Every row gives one point. The window is the flat piece filled in between its corners: a triangle in 3 columns, a solid with four corners in 4, and so on. A path goes straight from each point to the next, and from the last back to the first. After which points does the path pass through the window?

Window:
[[ 0.29  0.23  0.28  0.01]
 [-0.26 -0.02 -0.47  0.47]
 [ 0.12  0.04  0.35  0.21]
 [-0.65  0.25  0.20  0.05]]
Path:
(1): [-0.32  0.44  0.36  0.40]
(2): [0.38 0.31 0.36 0.48]
(3): [-0.05 -0.21 -0.08 -0.05]
(4): [ 0.22 -0.16  0.04  0.18]
(5): [0.21 0.32 0.11 0.37]
(6): [-0.36  0.19 -0.32  0.66]
(7): [-0.07 -0.17 -0.42  0.16]
(8): [-0.09 -0.09  0.34 -0.21]
Through the window after points: 6

Window:
[[-0.25 -0.15  0.45  0.61  0.25  0.13]
 [ 0.37  0.20  0.05 -0.62 -0.11  0.19]
 [ 0.09  0.29 -0.40 -0.22  0.08  0.08]
 [ 0.43  0.37 -0.32  0.07 -0.29 -0.06]
 [-0.63 -0.21  0.37  0.57 -0.14  0.06]
 [ 0.19 -0.40 -0.07 -0.26 -0.02  0.30]]
Path:
(1): [-0.19  0.21  0.10  0.24  0.06  0.69]
(2): [ 0.05  0.23 -0.03  0.00 -0.21  0.62]
(3): [-0.11 -0.12 -0.23 -0.07  0.01 -0.54]
(4): [ 0.37 -0.02  0.00 -0.58 -0.08 -0.39]
(5): [ 0.12  0.35  0.01 -0.01 -0.17  0.66]
(6): [ 0.14 -0.14 -0.09 -0.09 -0.14  0.44]
(7): [ 0.22 -0.54  0.00 -0.33  0.17 -0.14]
(8): [ 0.01 -0.29  0.21  0.29  0.21 -0.39]
Through the window after points: 4, 6, 8

Window, 6 rows:
[[-0.03 -0.34 -0.08  0.26 -0.28 -0.11]
 [ 0.25 -0.43  0.32  0.02  0.27  0.18]
 [ 0.26 -0.34 -0.02 -0.44 -0.31 -0.03]
 [-0.88  1.05  0.22  0.42 -0.34 -0.40]
 [ 0.33 -0.02  0.19  0.13 -0.08 -0.37]
 [ 0.32 -0.26 -0.25 -0.01  0.35  0.00]]
Path:
(1): [ 0.23  0.20  0.25  0.04 -0.27  0.22]
(2): [-0.36 -0.22  0.03 -0.05  0.09 -0.40]
(3): [-0.14 -0.28  0.28 -0.03 -0.03 -0.16]
(4): [ 0.36 -0.05  0.38  0.29 -0.20  0.16]
(5): [ 0.37 -0.01 -0.14  0.08  0.18  0.19]
(6): [ 0.03 -0.58 -0.21 -0.15  0.35 -0.42]
(7): [ 0.06 -0.48  0.07 -0.37 -0.08 -0.34]
(8): [ 0.37  0.12 -0.09 -0.11 -0.38  0.31]
Through the window after points: 1, 5, 7

Window (8 x 8):
[[-0.09 -0.12  0.25 -0.19  0.20  0.01  0.07  0.79]
 [ 0.23 -0.12  0.17  0.01 -0.64 -0.56  0.03  0.09]
 [-0.47  0.01 -0.17  0.00 -0.70 -0.26 -0.33 -0.02]
 [-0.05  0.13  0.54 -0.24 -0.26 -0.14  0.44  0.52]
 [ 0.04  0.53 -0.20 -0.31 -0.12 -0.22 -0.19  0.12]
 [-0.17 -0.83 -0.42  0.21 -0.64  0.13  0.50 -0.17]
 [ 0.28 -0.02  0.01  0.70 -0.14  0.31  0.38 -0.51]
 [ 0.34  0.12  0.20  0.01 -0.12  0.88 -0.33  0.15]]
Path:
(1): [-0.15 -0.05 -0.01 -0.28 -0.30 -0.21 -0.18 -0.10]
(2): [-0.32 -0.27  0.04 -0.18 -0.23  0.12  0.03 -0.15]
(3): [-0.03 -0.12 -0.27  0.26 -0.36  0.33  0.10  0.42]
(4): [-0.03  0.00 -0.33  0.21 -0.61  0.19  0.18  0.10]
(5): [-0.01 -0.25  0.50 -0.07 -0.20  0.01 -0.38 -0.49]
(6): [-0.19 -0.12  0.23 -0.35 -0.36 -0.20 -0.26 -0.44]
(7): [-0.17  0.06 -0.13  0.14 -0.55 -0.20 -0.03  0.34]
(8): [ 0.32  0.02  0.00  0.22 -0.29  0.32  0.22  0.57]
(9): [ 0.18 -0.05  0.23 -0.11  0.00  0.03  0.11  0.11]
(10): [-0.06 -0.28  0.05  0.01 -0.23  0.12  0.00 -0.35]
(11): [ 0.06  0.29 -0.35  0.07 -0.67 -0.24  0.16  0.26]
(12): [-0.14  0.08 -0.23  0.33 -0.47  0.08  0.15  0.37]
Through the window after points: 6, 12

Window, 9 rows:
[[ 0.04  0.28 -0.52  0.14  0.54 -0.35 -0.02  0.32  0.44]
 [-0.51  0.09 -0.07  0.30  0.31 -0.21 -0.52  0.29  0.50]
 [ 0.19 -0.08  0.63  0.15 -0.02  0.08  0.30  0.19 -0.57]
 [ 0.28  0.22 -0.64  0.38 -0.01 -0.39 -0.50  0.08  0.16]
 [ 0.02 -0.33  0.41  0.33 -0.18 -0.30  0.63 -0.16 -0.35]
 [ 0.42 -0.29 -0.36  0.07 -0.10  0.03  0.12  0.24  0.40]
 [-0.16  0.42 -0.40 -0.12  0.11 -0.10 -0.40 -0.24  0.30]
 [-0.09  0.12  0.27  0.29 -0.43 -0.01  0.57  0.34 -0.27]
 [-0.46  0.09 -0.71 -0.16  0.25 -0.30 -0.60  0.18  0.00]]
Path:
(1): [ 0.01 -0.01 -0.09 -0.03 -0.13 -0.32  0.05  0.13  0.07]
(2): [ 0.03  0.05 -0.23  0.51  0.16  0.41 -0.21 -0.27  0.03]
(3): [-0.01 -0.04  0.27  0.34  0.01  0.17  0.13  0.13 -0.38]
(4): [ 0.21  0.21  0.30 -0.34 -0.22 -0.55  0.34  0.26  0.05]
(5): [ 0.18  0.07  0.28  0.11 -0.22 -0.55  0.18  0.29  0.06]
(6): [-0.42  0.04 -0.19  0.31 -0.11  0.43  0.35  0.03 -0.39]
(7): [-0.20  0.04 -0.36  0.29  0.24 -0.10 -0.30  0.05  0.22]
(8): [-0.22  0.22 -0.22  0.05  0.05 -0.42 -0.49  0.32  0.26]
Through the window after points: 3, 5, 7

Window, 11 rows:
[[-0.78  0.40 -0.06 -0.20  0.26  0.23 -0.21  0.07  0.06 -0.56  0.21]
 [ 0.46 -0.21 -0.10 -0.29 -0.20  0.21  0.16  0.29 -0.61  0.32  0.09]
 [-0.27 -0.37 -0.24 -0.18 -0.01 -0.21 -0.21  0.13 -0.19  0.52 -0.20]
 [ 0.26 -0.10  0.23 -0.13  0.27 -0.35  0.05  0.40 -0.35  0.46  0.03]
 [-0.28  0.42 -0.06  0.29  0.00  0.23 -0.60  0.35  0.12  0.23 -0.50]
 [-0.62  0.58  0.07 -0.35  0.20  0.29 -0.04 -0.16  0.32 -0.08 -0.40]
 [-0.76  0.96 -0.07  0.11  0.10  0.20 -0.81 -0.40  0.34  0.26 -0.07]
 [ 0.23 -0.03 -0.51 -0.15  0.39 -0.13  0.34  0.08 -0.30 -0.14  0.00]
 [ 0.35 -0.44 -0.06 -0.11  0.06 -0.04  0.27  0.09  0.14 -0.04  0.24]
 [-0.01 -0.52 -0.05  0.07  0.55  0.25  0.39  0.01 -0.33  0.28  0.15]
 [-0.22  0.03  0.21  0.23 -0.03 -0.13 -0.33 -0.28 -0.29  0.14 -0.39]]
Path:
(1): [-0.26  0.30 -0.11 -0.05  0.27  0.22 -0.45 -0.11  0.14  0.00 -0.18]
(2): [-0.14  0.12 -0.16 -0.69  0.64  0.03 -0.38  0.25  0.20  0.01 -0.47]
(3): [-0.06 -0.15 -0.11  0.17 -0.02  0.13  0.16  0.10 -0.21  0.30  0.20]
(4): [-0.55  0.47 -0.20  0.11  0.15  0.08  0.26  0.18  0.17  0.18 -0.16]
(5): [ 0.15 -0.01 -0.04 -0.28  0.18  0.07 -0.73 -0.29 -0.27  0.01 -0.06]
(6): [-0.04 -0.11 -0.03 -0.26  0.43  0.08 -0.48  0.16 -0.08 -0.08 -0.30]
(7): [-0.03  0.06  0.01  0.39 -0.43 -0.03  0.50 -0.12  0.13  0.32  0.21]
(8): [-0.29  0.33 -0.27 -0.13 -0.11  0.05  0.41  0.04 -0.69  0.51  0.03]
(9): [ 0.71 -0.52  0.16 -0.28  0.04  0.29 -0.52  0.34  0.08 -0.20  0.05]
(10): [-0.11 -0.03 -0.14 -0.20  0.33  0.02 -0.26 -0.03 -0.17  0.23 -0.17]
(11): [-0.27  0.33  0.32  0.18  0.05  0.06  0.73  0.49 -0.35  0.24  0.09]
(12): [-0.59  0.18 -0.10 -0.05 -0.44  0.09  0.38  0.08  0.12  0.06  0.11]
Through the window after points: 4, 6, 8

Window:
[[-0.21 -0.32 -0.55 -0.15 -0.11 -0.57  0.07  0.09 -0.04 -0.49 -0.06]
 [-0.12  0.44 -0.26  0.30 -0.31  0.22 -0.14  0.09  0.13  0.63  0.31]
 [ 0.54  0.10  0.55  0.46  0.30  0.16 -0.25 -0.24  0.29  0.24 -0.72]
 [ 0.04 -0.22 -0.28 -0.39 -0.48 -0.01  0.36  0.00 -0.15 -0.31  0.15]
 [ 0.47 -0.38  0.05  0.72 -0.41  0.27 -0.06  0.25 -0.94  0.10 -0.34]
 [-0.39  0.38  0.02  0.02 -0.32  0.02  0.06  0.26 -0.11  0.11 -0.29]
 [ 0.18  0.39  0.10  0.35 -0.09  0.03  0.28  0.03 -0.45  0.12  0.21]
 [-0.20 -0.68  0.54 -0.10  0.11 -0.99 -0.53 -0.24  0.29 -0.23 -0.36]
 [-0.09  0.01 -0.14  0.62 -0.59 -0.07  0.19 -0.24 -0.22 -0.13  0.23]
 [-0.25 -0.33 -0.14  0.13  0.09  0.13 -0.07 -0.51 -0.07 -0.42  0.38]
 [ 0.13  0.52  0.07  0.18 -0.22  0.27 -0.09  0.18  0.13 -0.22  0.28]]
Path:
(1): [ 0.12 -0.41  0.41  0.37 -0.08 -0.22  0.33  0.02 -0.06  0.03 -0.15]
(2): [-0.37 -0.45  0.12  0.62 -0.31 -0.22  0.24  0.39  0.02 -0.05  0.24]
(3): [ 0.38  0.32 -0.12 -0.26 -0.10  0.05 -0.41 -0.41 -0.14 -0.14 -0.54]
(4): [ 0.17  0.37 -0.09  0.09 -0.35 -0.05 -0.19  0.11 -0.33 -0.04 -0.16]
(5): [-0.26  0.02  0.23  0.26 -0.04  0.22  0.17  0.06  0.27 -0.01 -0.01]
(6): [ 0.06 -0.17  0.41  0.06  0.10  0.12  0.21  0.18  0.38  0.06  0.12]
(7): [-0.07  0.03 -0.17  0.02 -0.22 -0.36 -0.42 -0.23 -0.26 -0.16 -0.31]
(8): [ 0.11  0.09  0.08  0.08 -0.07 -0.16 -0.34 -0.70 -0.41 -0.31 -0.14]
(9): [-0.31 -0.23 -0.05  0.07 -0.07 -0.25  0.14  0.12  0.39 -0.14  0.23]
(10): [-0.49 -0.14  0.22  0.22 -0.47  0.13  0.54  0.52  0.32 -0.10  0.02]
(11): [ 0.33  0.03 -0.05  0.13  0.08 -0.10 -0.46 -0.44 -0.20 -0.03 -0.23]
(12): [ 0.10  0.15 -0.18  0.04 -0.08 -0.01 -0.79 -0.36 -0.10 -0.37 -0.29]
Through the window after points: 4

Window:
[[-0.14 -0.40  0.71  0.29  0.11 -0.77  0.04  0.14 -0.11  0.21 -0.39  0.26]
 [ 0.11  0.34 -0.04 -0.03  0.53  0.12 -0.58 -0.11 -0.16 -0.12 -0.14 -0.67]
 [-0.05  0.22  0.23 -0.09  0.13  0.09 -0.31 -0.09 -0.03  0.10  0.58  0.43]
 [-0.60  0.34 -0.30  0.04 -0.04 -0.01  0.00  0.07 -0.40  0.30  0.41  0.32]
 [-0.32 -0.06  0.76 -0.06 -0.58 -0.70 -0.05  0.09  0.19  0.47 -0.57  0.32]
 [-0.36  0.48 -0.09 -0.22  0.06 -0.63  0.22  0.07  0.15  0.19  0.39  0.31]
 [-0.04  0.04 -0.30  0.29  0.33  0.28 -0.59 -0.06  0.13 -0.87 -0.09 -0.57]
 [-0.24 -0.19  0.81  0.29 -0.24 -0.43  0.08  0.16  0.17  0.44  0.11 -0.21]
 [ 0.44  0.20 -0.13  0.21  0.16  0.35 -0.02 -0.32 -0.12 -0.28 -0.01 -0.40]
 [-0.09  0.22 -0.50 -0.50 -0.19 -0.27 -0.03  0.51 -0.24  0.35  0.67  0.35]
 [-0.01 -0.17 -0.15  0.21  0.50  0.26 -0.28 -0.11  0.41 -0.01 -0.32 -0.33]
 [-0.37  0.02 -0.41 -0.66 -0.11 -0.28 -0.01 -0.27 -0.28  0.24  0.69  0.15]]
Path:
(1): [ 0.56  0.14  0.11  0.15 -0.40 -0.40 -0.54 -0.42  0.46  0.63  0.06 -0.06]
(2): [-0.09  0.09 -0.22 -0.18 -0.08 -0.36 -0.38 -0.25  0.09  0.12  0.16  0.11]
(3): [-0.54  0.09  0.39  0.11  0.05  0.01  0.31  0.36 -0.22  0.03 -0.03 -0.04]
(4): [-0.35  0.07  0.31 -0.18  0.01  0.11 -0.07  0.10 -0.07 -0.10 -0.21 -0.10]
(5): [ 0.45 -0.04 -0.26  0.36  0.35 -0.52 -0.54 -0.24  0.33  0.18  0.31 -0.33]
(6): [-0.18 -0.08  0.16  0.25  0.01 -0.34 -0.18  0.10  0.18  0.35  0.16 -0.14]
(7): [-0.22  0.06  0.34 -0.02  0.03 -0.03  0.07 -0.02  0.00  0.06 -0.05 -0.03]
(8): [-0.18  0.20  0.10 -0.07  0.23  0.10 -0.06  0.23 -0.10 -0.05 -0.22 -0.14]
(9): [ 0.18  0.13  0.03  0.07  0.25 -0.45 -0.63 -0.40 -0.05  0.13  0.20 -0.40]
(10): [ 0.23  0.14 -0.20  0.20  0.09 -0.06 -0.51 -0.27  0.17  0.29 -0.06 -0.29]
(11): [-0.70  0.18  0.15 -0.65  0.36 -0.16  0.30  0.29 -0.47 -0.34  0.45  0.05]
(12): [-0.15  0.03  0.32 -0.20  0.09  0.03  0.15  0.28 -0.04  0.07 -0.10  0.12]
(13): [ 0.01  0.17  0.11  0.28  0.12 -0.26 -0.50 -0.14  0.01  0.06  0.08 -0.17]
(14): [-0.32  0.08 -0.04  0.23 -0.04 -0.65 -0.59 -0.27  0.08  0.26  0.16 -0.05]
(15): [ 0.11 -0.02  0.05 -0.31  0.36  0.31  0.28  0.17 -0.26 -0.12  0.25  0.05]
(16): [-0.62 -0.09  0.23 -0.25  0.35 -0.18  0.21  0.46 -0.33 -0.27  0.06  0.16]
Through the window after points: 2, 6, 8, 10
